Every row gives one point. Each table stands for the endless flat space through its points: a line for two points, a plane for three, and so on. The two share one point or none. Which?

First:
53; 22; -11; 0
-1; 46; 31; -60
-9; -11; -25; -5
Second (2 x 4):
-20; 30; 12; -29
28; 12; -18; -11
They share: no point

First:
-45; -20; 4; 24; -22; -4; -11; 25
-10; -20; 4; -21; 8; 31; -61; 5
Second, 2 rows:
-17; -24; 0; -10; 2; 0; -41; 35
-45; -16; 8; 22; -22; 20; -21; -1
They share: -31; -20; 4; 6; -10; 10; -31; 17

First:
-23; -21; 26; 17; -30; 8; -30; 29; -33
-3; -15; 20; 33; -22; 2; -36; 45; -43
Second:
-63; -35; 33; 18; -47; 7; -22; 13; -53
-23; -7; 46; 36; -33; -6; -17; 17; -18
-3; -21; 14; -18; -19; 26; -39; 33; -4
They share: -33; -24; 29; 9; -34; 11; -27; 21; -28

First, 2 rows:
1; 30; -11; -23; 27; -44; -31; 15; -1; -19; -7; -36
-11; 26; -47; -11; 47; -16; -7; -9; 31; -3; 25; -8
Second (3 x 12):
11; 2; -57; -31; 70; -63; -34; -13; 28; 1; 7; -32
1; 14; -31; -20; 49; -50; -27; 0; 17; -15; 2; -30
-11; 28; 11; 7; 14; -29; -4; 21; -10; -51; -7; -30
They share: no point

First, 3 rows:
1; -22; 8; -36; 21; 45; -1; 32; -27; -10; -17; 33; -10; -31
9; -26; 6; -36; 15; 19; -19; 36; -29; -4; -17; 37; -18; -35
-11; -19; 32; -33; 36; 15; -28; 14; -39; -4; -17; 36; -13; -13
Second:
-4; -40; 28; -17; 16; -5; -10; 27; -17; 35; -42; 23; -37; -36
-10; -30; 24; -37; 20; 11; -10; 31; -35; 15; -34; 39; -19; -24
-4; 5; -11; -53; 34; 28; -37; 30; -53; -52; 9; 56; -4; -12
They share: no point

First, 4 rows:
28; 17; -14; -6; -10; 26; -3; 19; 32; 5; -34; 5; 36; 1; 13; -41; -4; -50
-33; 39; -48; 25; -11; 50; -57; 34; 22; 40; -37; 18; -24; -34; -12; -3; -33; -31
9; -4; -57; 45; 4; 30; -23; 40; 35; 34; -24; -8; 3; -2; -7; -31; -30; -69
0; -6; -65; 52; 3; 34; -32; 44; 35; 43; -18; -14; -5; -8; -7; -21; -31; -71
Second (3 x 18):
-28; 54; -12; 16; -19; 65; -19; 23; 2; 6; -53; -15; 37; -29; 9; -26; 6; -63
9; 21; -40; -7; -18; 30; -43; 31; 41; 17; -18; 45; -16; -7; -6; -18; -36; -16
-11; 45; -8; 9; -8; 46; -13; 15; 11; 19; -58; -15; 36; -27; 12; -28; 6; -56
They share: -1; 33; -24; 1; -13; 38; -28; 23; 26; 18; -38; 15; 10; -17; 3; -23; -15; -36

First:
-8; 28; 8; -35; -10; 3; -11; 25; -19; -5; 2; -14; 18; -19; -46; -13; 35; 39; 2; -35; -31; -13; 49; 26
-11; 1; 11; -23; -10; 3; 10; 10; 8; 7; 20; -17; 33; 8; -43; -22; 8; 45; 20; -29; -49; -16; 31; 8
-27; 46; 12; -25; 17; 6; -43; 53; -67; -1; -25; 3; 14; -40; -27; -22; 50; 26; 8; -18; 8; -11; 37; 11
Second, 3 rows:
-27; 16; 15; -26; -7; -4; -19; 31; -16; 4; 1; -12; 18; -14; -34; -16; 32; 31; 25; -19; -23; -24; 44; 0
-28; 9; 8; -33; -10; -11; -21; 34; -7; -2; -7; -17; 27; -16; -33; -7; 34; 40; 24; -26; -22; -17; 37; 8
-3; 19; 3; -23; 5; 26; -7; 10; -43; 7; 4; -21; 33; -2; -52; -34; 23; 28; 1; -22; -17; -6; 32; 18
They share: no point

First:
13; -23; -24; 30; -8; 13; 26; 25; 0; -9; -21; -25; -38; -10; 26; -13; 24; -25; 18; -31; -39; -1; 19; 9
33; 13; -56; 42; -20; 25; 38; 17; -8; -21; -57; -45; -38; -38; 26; -17; 56; -41; -10; -11; -23; -13; 15; 25
Second (2 x 24):
12; -37; -9; 43; 4; 7; 32; 19; -12; -12; -39; -39; -47; -40; 22; -30; 8; -4; -7; -29; -47; -2; 19; -1
9; -10; -36; 25; -20; 28; 32; 34; 9; -3; -21; -24; -41; -10; 19; -6; 35; -31; 8; -17; -32; -8; 22; 23
They share: no point

First (5 x 24):
-22; -15; 26; -8; 22; 49; 46; 9; -42; -31; 19; 24; 15; 10; -29; 40; 0; 46; 40; -16; 49; -51; -51; 54
7; 5; -2; -7; 16; 35; 23; 4; -39; 17; 28; 16; 0; -13; -6; 7; 21; 30; 29; -7; 46; -39; -43; 33
-11; -57; 37; 0; 22; -29; -4; 3; 23; -13; 48; 21; 17; -36; 34; 39; -1; 12; 25; -11; -15; 16; -32; -2
-30; -58; 65; 24; 47; 1; 32; 13; 9; -39; 47; 33; 9; 7; -12; 56; -22; 31; 48; -20; 22; -37; -32; 33
-52; -66; 73; 3; 35; 24; 48; 15; -8; -81; 30; 32; 34; 19; -29; 81; -30; 45; 47; -25; 23; -38; -44; 53
Second:
-16; -23; 36; -13; 21; 8; 15; -8; -33; -25; 47; 2; 21; -19; -11; 32; 10; 20; 22; -3; 16; -40; -41; 42
-40; 9; 28; -41; 43; 43; 5; 19; -21; -41; 67; -25; 42; -34; -32; 28; 12; 38; 33; -15; -3; -60; -66; 43
14; -53; 36; -21; 51; 23; 43; 7; 11; 11; 35; -17; 10; 2; -22; -4; 42; 44; 11; 39; 51; -4; -24; 47
-4; -4; 21; -18; 10; 2; -14; -11; -16; -60; 26; 0; -22; -45; -9; 7; -1; 20; 41; -35; -7; -31; -70; 78
-4; -53; 6; 9; 27; 26; 37; 16; -7; -7; 29; 40; 25; 35; 11; 38; 12; 44; 14; 9; 48; 2; -9; -4
They share: no point
